Each wall is flat, endless, passes through zero and stands at right angles to its row. A trip goes straight from one point to another. List the walls that it crosses, first one first.

Walls:
(1): -1.81; +0.80; -0.41
(2): +1.61; +1.15; +2.44
(3): -0.63; -0.74; -0.57
(4): -0.67; +1.51; -2.80
(5): +0.67; +1.91; -2.17
Trips:
-1.13; -0.45; -0.21 to -5.87; +1.45; -1.05 -> 5
-1.93; +3.81; -0.14 to +2.70; -2.59; -0.65 -> 1, 4, 3, 5, 2
-0.10; +0.01; +1.76 to +1.18; -0.52; +2.57 -> none
+1.20; -2.18; +1.14 to -1.47; -1.96; -0.28 -> 2, 1
-3.00; -0.82; -1.51 to -0.47; -1.15; +1.52 -> 4, 2, 1
+0.44; +0.34; -2.42 to -0.33; -4.37; -2.13 -> 1, 5, 4
-0.02; -1.09; -1.14 to -0.99; -1.56; -1.26 -> 1, 5
-0.68; -3.16; +0.30 to -2.85; +0.98; -1.33 -> 1, 4, 5
+1.35; -2.15; +1.50 to +3.71; -0.62; +1.80 -> none

Walls:
(1): +2.95; +0.83; +0.00; -2.35; +1.02; +1.25; +0.01; -1.94
(2): +1.43; -1.91; +1.36; +3.62; -1.61; +0.67; +0.79; +1.71
(3): +0.13; -0.39; +0.88; -0.03; -0.80; +2.66; -2.24; +1.60
(4): +0.51; +2.63; -0.05; -1.93; +1.39; +2.57; -0.12; +0.18
(5): -1.29; -2.21; -2.70; +4.08; +2.77; +1.47; -1.26; -1.99
Trips:
+0.67; -0.25; -0.30; +1.36; +0.64; -0.48; +1.06; -1.05 to +2.37; +0.29; -0.35; +0.97; -1.58; -1.50; +0.56; -0.32 -> 5
-0.65; +0.22; +2.17; -1.86; -4.26; +0.38; -0.91; -2.57 to -0.85; -0.34; +2.65; -1.20; +0.13; +2.71; -0.44; +1.09 -> 4, 2
+0.69; -0.32; +1.60; +2.30; +0.50; -1.09; +1.60; +0.34 to +2.99; -0.22; -2.08; +0.72; -1.91; -1.06; -0.85; +2.75 -> 5, 3

Walls:
(1): -2.14; +2.77; -0.95; -2.66; +0.85; -1.11; -2.24; -0.81; -0.65; -2.46; -2.00; +1.19
(2): -0.42; -1.73; +1.05; +0.12; +0.21; -0.47; +0.39; +0.33; -1.46; -3.80; +0.49; +4.31
(3): +0.82; -0.93; +0.92; +1.74; +2.75; +3.33; -1.90; +0.31; -1.20; -1.27; -0.66; -0.62
(4): +0.58; -2.53; -0.04; -2.14; -2.12; -0.33; -0.50; -1.52; -1.92; -0.10; +0.76; +1.54
(5): -0.44; -0.02; -0.14; -1.38; -4.99; -1.85; +1.18; +0.56; +2.38; +1.64; +0.94; +1.40
(6): -0.36; +4.31; +0.04; -0.48; +4.15; -1.09; -0.62; -0.30; +0.00; -2.72; -0.75; -2.21
Trips:
-0.14; -0.45; +2.08; +0.85; +2.35; +0.75; +2.90; -1.36; +0.97; +0.44; -1.73; +0.36 to +2.30; +1.38; +0.28; +1.81; -0.64; -0.28; -1.84; -0.35; -0.57; -0.47; +0.39; -2.90 -> 2
+3.75; -2.67; -0.44; +0.53; -0.59; +4.11; +2.22; +2.48; +0.94; -1.03; -1.05; -0.45 to +1.12; -0.17; -1.78; +2.61; +2.41; -1.44; +0.10; -1.69; +1.44; +0.07; +0.66; -0.67 -> 2, 6
